Each row of a before or after table is a point. The points were changed in one or more steps. Then noise was added and the rows were shuffled. The steps act on columns, c1 being the first. Name the steps. A step turns or swaps two columns, mirrors them in a line or flattens them onto one, adds a multiple of one to another, or multiplies or shifts one. Angles are multiples of 10 degrees, from the lower column toward the higher: turns from -170 to 170, lines from 10 to 170 but not 90. Use the fewest steps. Two steps may share a column if one is a turn and the other turns, adds or multiplies; they go together, in the order done. Otherwise the lowest column goes first.
In the rows, zero is written as 100.

Before, 12 rows:
101,73
140,70
107,55
84,68
50,130
128,68
61,138
45,136
44,137
111,58
113,105
94,99
After (12 x 2):
103,93
84,34
115,148
79,49
90,110
121,138
126,106
137,123
90,44
136,97
84,35
139,121
Steps: turn c1 and c2 by 110 degrees

Before (8 x 3):
107,94,104
111,88,95
119,99,105
101,137,57
110,107,91
79,97,89
69,100,100
113,100,104
After, 8 rows:
91,105,109
112,64,4
93,90,76
119,110,102
86,107,105
87,96,97
82,94,97
130,109,115
Steps: turn c1 and c2 by -160 degrees; add 1.5 times c2 to c3

Before (14 x 6):
86,141,132,49,133,103
105,83,44,82,74,126
191,116,89,64,102,147
68,108,45,115,47,126
111,150,129,75,111,115
43,130,50,124,26,123
108,150,123,45,113,81
104,133,131,72,109,70
51,99,65,97,94,103
95,110,56,147,51,132
167,121,115,51,118,103
94,68,87,38,77,163
58,110,93,111,106,123
42,89,128,94,68,93
After, 14 rows:
87,128,99,158,137,106
92,83,140,147,70,168
57,29,127,54,133,121
152,114,117,143,118,103
103,117,105,159,155,82
163,103,124,122,111,148
103,107,92,147,131,70
66,94,130,90,98,102
110,110,91,133,150,114
108,71,158,89,85,126
97,52,118,38,111,134
57,63,80,120,91,91
75,49,139,61,107,123
72,108,100,88,111,122
Steps: multiply c1 by 0.7; swap c2 and c5; turn c3 and c4 by 150 degrees

Before (10 x 8):
101,86,80,79,112,117,91,51
98,136,162,75,115,147,87,84
102,74,102,124,111,133,83,40
73,98,90,86,102,79,101,111
158,138,134,72,127,122,96,107
85,85,57,130,89,153,63,61
96,147,85,41,98,86,172,121
148,118,144,18,102,143,84,108
86,131,99,79,48,59,149,103
80,112,43,106,98,93,68,35
After:
89,125,42,102,126,89,75,34
97,180,138,87,33,117,87,107
110,173,164,88,107,145,82,84
114,96,88,96,121,77,96,114
106,71,74,91,97,120,84,50
75,167,99,86,123,59,164,105
118,189,81,73,100,84,162,123
80,142,147,64,60,144,86,103
102,44,102,108,100,130,82,34
79,65,56,114,117,154,69,68
Steps: turn c5 and c7 by -20 degrees; turn c1 and c5 by -110 degrees; multiply c2 by 2; multiply c4 by 0.4

Before:
118,122,109,75,77,126,62,91,85,128,115
56,99,81,112,126,93,118,83,106,77,87
78,84,55,20,108,98,90,91,120,84,53
123,126,52,116,70,113,128,90,132,81,104
46,68,54,95,67,150,100,139,105,109,132
101,143,108,99,140,88,85,128,103,126,102
77,84,85,104,106,71,83,132,90,116,119
73,107,88,108,87,57,122,86,100,127,69
88,49,113,74,67,135,83,130,62,136,95
After, 9 rows:
167,77,69,95,54,120,99,82,113,123,132
109,99,94,100,140,97,81,73,108,50,102
119,81,93,104,84,82,129,123,100,80,69
119,105,55,192,92,98,87,116,150,121,82
121,43,123,126,72,115,79,77,4,126,104
137,120,74,94,118,97,124,131,116,113,84
79,86,117,118,81,112,51,103,62,67,122
77,130,66,85,56,106,135,102,181,86,98
133,80,84,90,101,88,78,78,75,107,116
Steps: turn c1 and c8 by -160 degrees; mirror c2 and c10 in the line at 150 degrees; turn c3 and c5 by 20 degrees; mirror c4 and c11 in the line at 100 degrees; multiply c6 by 0.4; multiply c7 by 1.3; multiply c9 by 2.5

Before, 13 rows:
137,113,88,119,108,99,66,106,73,97,92,120
85,103,70,67,85,90,83,105,114,91,76,103
136,117,82,120,92,96,82,80,121,92,71,113
103,125,126,105,109,109,116,64,92,89,110,126
116,111,95,129,118,97,136,97,79,94,90,79
40,64,149,93,97,92,105,107,103,91,85,75
137,111,76,116,113,103,74,54,121,141,94,90
105,76,85,80,99,57,111,102,123,88,92,94
131,61,74,106,54,114,84,102,84,100,98,115
121,112,81,115,115,98,123,99,124,124,85,125
123,77,123,95,111,99,126,107,62,92,65,84
117,115,107,97,114,118,91,104,116,84,100,99
144,127,102,112,85,96,102,103,90,114,93,102
After:
120,115,128,120,87,114,83,106,157,120,82,120
123,112,103,123,107,122,123,123,152,86,84,113
138,123,66,117,93,111,125,142,152,134,98,91
123,108,96,94,97,92,109,90,142,81,105,96
123,59,127,109,148,121,120,115,62,115,109,116
116,108,80,137,85,104,71,119,43,94,79,80
133,130,101,117,114,129,99,94,77,98,89,103
81,74,100,76,90,136,90,112,160,91,91,93
41,65,61,92,97,74,100,66,104,102,82,72
78,94,122,60,113,104,124,122,134,92,88,103
131,109,129,123,90,118,138,100,32,96,106,117
108,118,77,107,98,89,80,80,83,81,100,123
124,76,79,95,91,110,86,85,3,100,55,82
Steps: turn c5 and c6 by -160 degrees; turn c1 and c6 by 30 degrees; turn c2 and c10 by -20 degrees; add 1 times c12 to c8; turn c3 and c8 by -120 degrees; multiply c4 by 1.3; mirror c7 and c11 in the line at 100 degrees; multiply c9 by 2.5

Before (13 x 18):
103,138,101,115,101,73,121,100,117,99,125,97,121,97,114,111,117,88
127,171,119,81,107,138,130,104,80,137,92,42,118,98,94,101,102,132
102,104,118,87,100,81,108,76,116,79,127,121,89,125,152,103,92,99
107,127,117,106,104,85,111,74,111,67,117,90,81,92,124,134,93,86
106,149,138,109,113,99,97,103,69,124,90,87,150,75,105,107,94,116
107,148,103,113,106,109,117,117,62,139,79,88,112,96,84,106,89,114
78,136,104,67,97,130,100,71,114,80,120,103,114,90,109,104,96,88
88,109,111,111,111,97,83,88,113,93,119,92,89,98,136,107,124,90
89,119,92,58,121,51,85,100,66,97,103,64,101,135,88,107,101,120
114,110,74,76,86,75,63,88,78,85,95,87,122,98,100,115,103,131
104,103,73,75,110,66,82,109,68,97,105,65,119,81,100,85,79,113
101,102,101,114,101,85,98,75,113,70,111,80,115,129,121,103,102,69
109,105,99,87,128,100,104,72,98,58,135,105,97,115,110,98,116,99
After, 13 rows:
109,127,97,87,43,100,108,72,83,59,131,105,99,116,110,98,116,99
106,132,150,109,24,98,94,104,115,126,49,88,137,74,105,107,94,117
126,149,119,81,55,139,160,106,111,136,33,43,120,98,94,101,102,131
114,105,123,76,92,75,27,88,126,85,85,88,74,98,100,115,102,130
107,131,81,105,109,84,123,73,88,68,94,90,118,92,125,134,93,86
103,104,118,76,31,67,65,110,119,96,103,65,73,81,100,83,80,113
79,140,114,67,129,129,101,72,92,78,89,103,105,90,109,105,96,88
102,109,115,115,120,87,95,75,88,69,109,80,102,129,122,103,103,71
107,124,111,113,28,109,134,117,125,141,40,88,102,96,84,107,89,115
89,117,101,58,4,51,69,102,113,98,88,64,92,133,88,107,100,119
103,145,121,115,125,73,143,100,85,99,93,98,101,97,115,111,119,88
102,120,90,87,126,82,115,76,88,78,123,120,118,126,153,104,91,99
87,119,90,111,101,96,66,89,84,93,111,93,112,99,137,108,123,91
Steps: turn c2 and c11 by -40 degrees; multiply c11 by 1.3; swap c3 and c13; turn c5 and c9 by -140 degrees; multiply c5 by 2.5; multiply c7 by 2
